Rows are points. Any point is a mix of the corners, with weights that add up to 1. It lies inside the corners' shape when no weight is negative. Say inside or outside, and name the corners with a negative weight.

Corners:
(1): [ 3.7 -0.2 -4.2]
(2): [ 2.7 13.9 -0.5]
(3): [-2.9 -4.0 -5.1]
(4): [-1.6 -9.1  4.2]
Points:
[ 1.5 -2.4  2.5] => outside (3)
[-1.1 -5.5  0.4] => inside
[ 3.1 -0.3 -3.7] => inside
[2.0 0.8 1.8] => outside (3)
[ 0.5 -6.6 -2.2] => outside (2)
[ 2.0  2.4 -6.2] => outside (4)
[ 2.0  7.3 -0.5] => inside
[ 1.2 -1.3 -0.4] => inside

Corners:
(1): [-0.2  4.6  4.8 -6.2]
(2): [-5.0 -4.9 -7.1  7.3]
(3): [ 0.9 -1.7  0.4 -6.4]
(4): [ 3.2 -0.3 -7.0  2.5]
(5): [-4.4  5.1 -0.1 -6.1]
Points:
[ 1.8  0.3 -4.5  0.7] => inside
[-1.6 -3.7 -7.1  3.3] => outside (1)
[ 0.6 -0.2 -5.9  1.2] => outside (1)
[-0.7 -2.0 -6.0  3.5] => inside

Corners:
(1): [ -5.2  -8.3  -3.2   1.6  -5.3 -14.5  -0.2  -6.9]
(2): [ 0.2  2.0 -2.9  3.5 -2.2 -1.9 -8.3  0.4]
(3): [ 1.4 11.6 -6.2 -3.7 -3.2  2.5 -5.0  3.8]
(4): [ 0.7  2.6 -1.7  2.9 -0.9  1.0  1.2  9.1]
(5): [-2.1  1.1 -1.4 10.3 -7.3  5.0 -6.1  0.7]
(6): [-3.5  1.1 -4.2  1.7  2.2  1.0 -1.2  6.1]
(7): [ 1.6  8.9  7.4 -4.2  4.5  8.3 -3.0 -4.3]
(8): [-2.0  0.1  3.3 -8.0  1.2  3.8 -0.1  2.9]
(9): [ 5.3  5.5 -5.9 -7.6  7.8  1.2  1.3  0.1]
Points:
[-0.8  1.7 -2.7  3.5 -2.9 -1.3 -3.3  0.6] => outside (8)
[-2.9  0.8 -1.5 -1.6 -1.8  0.2 -1.4 -1.4] => outside (2, 4)
[-1.8  2.7 -0.9  0.2  0.4  3.1 -2.6  5.2] => outside (1, 9)
[-1.2 -3.9 -3.8  4.5 -4.5 -4.9 -4.3  0.2] => outside (3, 6, 7)
[-5.2  0.7  1.1 -3.3 -3.5  2.0 -1.5  1.1] => outside (2, 4, 9)
[ 0.9  3.5 -1.0 -0.8  1.2  1.2 -0.6  2.5] => inside

Corners:
(1): [ 3.8 -1.8 -0.4 -9.5  7.5  4.4  5.6 -2.0  2.7]
(2): [-2.9  0.7  5.7 -4.3 -7.2 -2.0  3.8  7.7 -0.1]
(3): [ 5.6  5.7 -3.9  2.7  7.3 -2.7  0.4 -7.0  4.3]
(4): [-2.3 -4.4  2.9  6.0  6.7  1.0  3.5  0.6  6.6]
(5): [ -4.4   5.9 -12.4  -2.6  -2.4   6.7   6.5   2.4  -3.8]
(6): [-5.8 -7.9  4.5 -3.6 -7.6 -4.8  0.4 -0.4  0.6]
(7): [-0.4  4.8  4.0  1.7 -2.2  2.7 -6.3 -8.1  3.0]
(8): [ 6.8 -8.2 -2.1  9.2  7.0  2.5  5.2 -9.0 -2.7]
(9): [-8.4 -5.0  3.6 -7.7  5.5  1.5 -5.9  6.0 -4.5]
(10): [-3.8  4.0  4.0 -3.1  3.1 -1.7  2.8 -9.7 -8.3]
Points:
[-0.1  2.7 -2.0  0.1 -1.1  0.6 -1.6 -2.4  0.7] => outside (1, 4, 10)
[-0.5 -2.0  3.1  1.1  3.4  0.5 -1.8 -5.9  0.8] => outside (2, 5)
[-1.2  0.2 -0.6 -2.1  1.0  0.2  3.3  0.9  0.2] => outside (7)
[-3.5 -2.0 -1.6 -2.1 -2.8  0.3  2.6 -0.4 -1.0] => inside
[-5.0 -1.2  2.5 -1.7  0.2  1.4 -2.3 -0.2 -2.3] => outside (1, 3)
[-2.7 -2.1  5.8 -2.9  1.1  0.2 -0.9 -1.4 -0.9] => outside (3, 5)
[-4.9 -2.1  2.4 -4.1  2.5  0.5 -1.4  0.4 -2.8] => inside
[-2.2  1.6  0.0 -0.8  2.7  0.7  3.0 -4.2 -2.7] => inside

Corners:
(1): [ 4.9 -1.1  2.6  8.6  0.7  6.9 -1.4  7.3  0.2 -1.1  0.9 -0.2]
(2): [ 2.7  0.0 -7.6  7.4 -2.5  0.6 -1.3  1.7 -1.3 -0.3 -0.5  3.0]
(3): [ -6.5  -3.4  -5.1 -14.4   0.8  -7.9   4.0   1.6  -3.6   6.0  -9.9  -4.8]
(4): [-4.4  1.9  3.6  9.9 -9.7  5.9 -2.0 -3.3  1.5 -3.9 -1.1  3.1]
(5): [ 7.1  2.2 -2.7  1.7 -2.6  5.2  0.0 -6.7  2.0 -1.3  2.5 -4.6]
(6): [ 1.7 -1.0  1.1  0.2  4.0 -4.6  3.2 -2.0  3.3  7.1 -7.5 -3.2]
(7): [-1.2  1.9 -2.3 -9.0  1.5 -8.6  3.5 -2.4 -7.9  4.1  2.7 -5.0]
(8): [-2.3 -3.3 -0.7 -6.2  7.3 -5.8  5.1 -2.9 -3.1 -0.1 -4.2 -4.3]
(9): [ 6.4  2.2  1.6  5.5 -4.7  6.4 -4.0  1.9 -0.2 -0.2  2.0 10.7]
(10): [-0.2  1.2 -5.0 -4.5  1.2 -6.1  8.3 -1.4  1.3 -2.4 -1.6 -1.1]
(11): [ 0.2  5.7  3.7  7.8  0.8  2.5 -7.8  1.0 -3.8 -6.4  1.4  0.6]
(12): [-4.7  4.8 -0.7 -6.3  5.1 -3.4  8.1 -0.3 -5.2  8.1 -1.7 -2.4]
(13): [-6.3  2.5 -0.4  0.3  8.4  5.5 -4.7  2.3  4.2 -2.5  7.7  5.4]
Points:
[ 3.5  1.4  0.4  2.3 -6.0  1.2 -0.1 -1.9  0.0 -1.2 -1.0  0.4] => outside (2, 8, 12, 13)
[ 0.3  0.0 -1.2  0.7 -0.1  1.8  1.1 -0.3  1.0  0.4 -1.1  0.9] => outside (7, 11)
[ 1.2  0.3 -1.2 -0.3  2.2 -0.3  0.5  0.9 -1.0  1.1 -0.6  1.0] => outside (4)
[-0.9 -1.5 -1.4 -2.2 -1.0 -2.9  0.6 -1.3 -2.6  1.4 -5.4 -4.6] => outside (9, 10, 12, 13)

Corners:
(1): [-0.4 -4.5  3.2 -2.0  0.1  5.4  3.7 -6.3 -2.3 -6.9 -3.1 -7.4 -3.7 -3.0
 -0.2  5.4  4.5 -1.9]
(2): [-3.9 -3.6 -5.5 -2.9  2.3  0.2  4.6 -6.8 -6.8 -3.7  7.3 -1.5 -3.4  2.4
 -4.3  5.1 -1.0 -1.8]
(3): [-0.7  0.7  3.0 -4.1  1.2  1.9 -5.2  5.3 -2.1 -5.2 -7.8  4.5 -3.4  2.8
 -7.2  2.1  4.0  3.3]
(4): [ 3.4  0.1 -3.2 10.1  7.6  7.3 -6.2  4.5 -4.7  0.2  3.9 -1.8  3.5 -7.4
 -1.6  3.6  8.5  4.1]
(5): [-7.6 -2.3 -6.4 -1.1 -1.0 -4.2  1.5  2.1  0.9  4.8  6.2  1.1 -0.1  1.9
  4.9  1.6  1.4 -6.1]
(6): [-2.4 -9.7 -0.5 -2.2 -3.6  0.6 -4.0 -7.1 -7.4  1.1  3.5  4.7  0.7 -9.2
 -4.4  6.1  4.1  0.0]
(7): [-3.6  2.1  5.9  2.5  7.6  5.6 -8.4  2.8  6.2 -1.4 -2.0  4.3  5.6  2.6
  3.5  3.2  6.8  4.5]
(8): [-1.8 -0.5  7.3  0.7  0.8  0.0 -6.7 -2.9 -2.8  6.6  2.7 -4.8 -2.1  1.5
  7.4 -3.9  9.3 -4.0]
(9): [ 0.0  0.7 -3.4  3.6  2.5 -2.5  3.9 -4.5  4.3 -2.8  0.2  6.0 -0.6 -4.5
 -5.6  2.3  2.0  1.7]
(10): [-7.9  6.6 -5.9  8.3 -4.0 -1.6 -1.6  3.5  6.3  2.4  4.5 -5.1 -3.0 -1.4
 -6.7  6.6 -0.5  1.1]
(11): [ 2.9 -9.2  7.3  2.8 -6.6  2.1  1.2 -4.4 -3.0 -1.9  2.7 -6.4 -0.9 -2.0
  0.9 -6.3  4.2  3.3]
(12): [ 4.5  1.5  2.3 -4.3 -4.9 -1.8  5.4  0.0  1.2  6.4  1.3 -2.1  1.7 -7.5
  4.8 -3.1 -3.2  1.0]
(13): [-7.9  2.2  5.3  1.3 -6.6  1.1 -1.5  3.5 -4.2  7.2 -8.5 -1.2  5.0  2.5
  7.8 -8.6  2.6 -3.2]
(14): [ 3.3  0.5  0.7  2.5  3.6  2.4 -6.2  2.3  0.1 -0.2  8.4  6.6 -4.8 -6.9
 -4.9  0.5 -2.2 -5.0]
(15): [ 4.2 -4.7 -3.9  2.0 -4.1  6.9 -2.7  0.6 -6.9  5.7  6.7 -3.3 -3.0 -3.0
 -7.2 -0.5  3.8 -2.5]
(16): [ 5.2  3.0 -3.0 -6.9  4.2  5.5 -5.5  1.6  6.1 -9.1 -6.1 -3.2  4.0 -0.6
 -1.5 -2.5 -3.5  8.0]
(17): [ 1.8 -0.8  2.9 -5.5  3.7 -1.8  0.0  4.4  3.8 -6.4 -4.4 -0.1  4.8  5.1
 -5.2  0.2 -1.1 -3.9]
(18): [ 7.6 -2.6 -3.5  3.1  0.8 -1.2 -4.6 -1.0 -8.0 -4.3  5.8  4.0  5.6  2.5
  5.1 -0.5  4.5  1.5]
(19): [ -7.0 -10.6  -4.0   2.2   0.9  -4.4  -1.0  -1.0  -4.0  -2.4  -8.0   6.9
  -3.5   4.5 -10.1   6.7  -5.9  -7.7]
Points:
[-2.5 -2.6 -2.6  1.4 -1.4  0.6  0.0 -0.7 -1.4 -1.4 -0.9 -0.1 -0.4 -0.9
 -3.0  3.1  1.1  0.8] => outside (8, 14, 17)
[ 0.1 -0.4  0.5 -0.1  1.6  1.3 -2.6 -0.2  0.1 -2.6 -0.9  0.2  0.3 -1.3
 -1.5  1.0  1.0  1.1] => outside (5, 15)
[-0.1 -3.1 -1.2 -1.5 -2.8  0.4  1.4 -0.9 -1.4 -0.7 -0.7  0.1  0.1 -0.9
 -3.0  1.0 -0.2 -0.3] => outside (4, 8, 14)
[-0.6 -0.5  1.0  0.9 -0.2  2.1 -1.9 -0.2 -1.4  0.5  1.3 -1.6  0.6 -1.1
  0.5 -0.2  3.5  0.0] => outside (19)

Corners:
(1): [ -0.7  -2.1 -15.4  -1.3   1.5   3.3  -3.8  -8.5  -7.1  -1.8   3.4  -1.4
   0.9  -5.8   2.2   2.6   4.7  -0.5  -3.0   0.7]
(2): [ 2.5  0.4  9.3  0.1 -4.8  2.6 -1.0 -2.7  3.2  3.2  0.7  3.8  3.7 -2.9
 -4.5 -4.1 -1.6  6.0  7.7 -0.8]
(3): [-2.0  3.3  1.8 -1.3 -1.8 -4.5  2.4 13.3  0.0  0.8  2.1 -7.1 -0.6 -3.1
 -1.1 -1.6  2.9 -4.1 -0.5 -1.2]
(4): [  2.7   0.4   4.9  -0.5  -2.4   6.4   7.1  -1.8   0.1   3.5  -1.6   1.3
   1.0   0.9  -2.1   2.4   3.4   2.3   5.6 -17.4]
(5): [ 6.8 -3.6  5.3 -2.1 -3.2 -6.0 -1.1 -1.6  0.2 -2.5  0.1 -2.2 -3.7 -1.6
 -0.5  2.7  0.9  0.9 -0.2  1.0]
(6): [ 2.6 -2.5  4.4 -4.2  4.3  4.7 -3.5 -2.5  3.0  2.6  2.6  4.8  4.8  2.3
  3.8  3.4 -1.1 -0.3 -8.4  0.7]
(7): [  5.9  -0.2   8.2 -12.8   2.4   3.0  -2.4  -3.6   4.6  -1.5 -12.8  -5.1
   4.2  -2.5  -4.3  -3.3   0.1  -1.4   7.6  -3.3]
(8): [  2.8   1.0 -13.8  -9.3   3.5   1.9  -4.9   6.8 -18.4  -0.5   1.5   1.3
  -7.5  -4.2   3.6  -4.6   3.9   5.3 -10.6 -10.0]
(9): [ -6.4  -0.9  -2.2  -4.3   4.9 -13.1  -1.2  -1.5   2.7   6.6   1.9  -3.6
  -0.5   3.4  -5.4   1.2   4.4   0.3  -1.6   1.1]
(10): [ 0.6 -7.6  0.1 -1.2 -1.6  2.1 -1.5 -3.3  2.2  3.7 -1.1  1.8  0.0 -7.7
  0.5 -4.1  9.3  5.1  4.3  0.3]
(11): [ 3.0  2.6  8.1 -1.6 -6.4  2.0 -1.0 -2.3  5.6  6.9  3.7 -4.2  3.1  2.3
  7.5 -0.7 -5.0  8.9 -3.2  1.4]
(12): [ 4.5 -0.4  7.3  0.0  1.1  8.0  2.2 -4.9  1.3 -5.0 -0.1 -3.7 -5.7  3.5
  1.7 -6.0  2.2  1.3  6.9 -0.6]
(13): [-4.1 -4.6  6.8 -3.1 -0.6 -0.9  6.3 -5.3 -2.3  1.9 -0.5  2.0  2.5 -3.2
  2.6  1.3  2.2  5.1  3.6 -0.2]
(14): [-2.4  2.1 -1.8  0.9 -5.3  6.0  3.2 -4.4  2.6  6.9  1.7  5.7 -4.0  4.2
  4.1  2.8 -2.7  8.3 -4.9 -0.6]
(15): [-0.5 -0.5  6.1 -9.1 -4.0  2.5 16.4 -6.9  3.0  7.5  2.3 -1.2  2.4  2.3
  0.6 -7.0  1.0  2.2  0.3 -0.3]
(16): [  2.2  -5.5 -19.1   1.9   2.4  -6.2   2.5   2.4  -2.3  -2.3   0.2  -2.8
  -1.5   4.1   0.7   4.1   1.9   1.8  -0.9   2.6]
(17): [ -3.5  -2.5  -0.3   1.5  -3.2   2.1  -1.8  -8.3   2.0   2.9  -0.2   4.6
   3.1   2.6   0.1  -1.5  -2.6   8.0 -16.3   2.1]
(18): [ 3.1  0.5  1.5  2.4  3.1  5.1  2.8 -7.0 -2.1  4.2 -6.4 -2.6  0.7  2.5
 -1.9  0.8  1.5  1.8  2.2  2.4]
(19): [ 1.1 -6.7  6.0 -3.0 -4.5  1.7 -3.4 -7.7 -3.0  4.0 -3.4 -2.5 -3.2  1.1
 -3.1 -4.7  0.3 -2.5  4.6 -4.0]
(20): [  0.2  -2.6   1.0   0.0   0.4 -14.6  -1.7  -5.8   0.2  -4.3  -7.0   0.1
   0.6   2.2   0.9  -1.5   4.7  -6.6  -0.7   1.1]
(21): [ -6.6  -2.2   6.0  -0.9 -10.9   3.4   5.7  -4.1  -4.4   3.7  -2.9  -0.9
  -0.6   5.8   0.4  -3.5  18.5   8.6   5.3  -0.2]
Points:
[ 0.4 -0.6  0.5 -1.6 -2.9  3.5  2.6 -2.3 -0.9  1.1 -0.8 -0.9 -1.3  0.6
  0.8 -3.2  2.4  3.6  2.2 -3.5] => outside (5, 6, 9, 18)
[-0.3 -0.6  3.7 -3.1 -2.2  1.1  2.1 -3.0  0.3  4.1 -0.3  0.2  0.7 -0.2
 -0.4 -1.2  1.9  2.3 -0.3 -2.8] => outside (12, 16)
[ 0.6 -1.9 -0.6 -2.2 -1.2  0.4  1.7 -2.8 -1.1  1.4 -1.1 -1.6 -1.5  0.2
  0.9 -1.7  3.1  2.8  0.0 -1.6] => outside (2, 6)
[-0.7 -2.3 -0.7 -3.4 -1.3 -0.7  1.4 -2.8 -0.6  1.9 -0.2 -1.1 -0.5  0.8
  0.7 -1.1  3.3  2.4 -1.8 -1.1] => outside (2, 18)
[ 1.0 -4.6  3.6 -5.2 -0.7  1.0 -0.4 -4.3  1.4  5.4 -0.6  2.0  3.6  0.4
 -0.1 -0.9  0.5  6.8 -3.0  2.6] => outside (1, 3, 4, 12, 14, 20)
[ 1.1 -1.1  5.2 -4.2 -0.8 -1.4  1.8 -3.4  0.2  1.6 -2.0 -2.3  1.0 -2.8
 -1.2 -3.5  1.0  0.5  1.4 -2.3] => outside (6, 14, 16, 21)
[ 0.8 -1.2  3.5 -1.7 -1.2 -0.1  1.8 -4.3  1.0  0.7 -1.6 -1.2  0.5  1.8
 -0.2 -0.5  1.0  1.2  1.4 -0.3] => outside (8, 10)
[ 1.8 -0.6  1.7 -2.5  2.7  0.0 -1.7 -1.1 -1.1  0.1 -4.2  0.5  0.6  0.3
 -3.0 -0.5 -1.9  0.0  1.5 -3.4] => outside (1, 5, 10, 11, 15, 21)
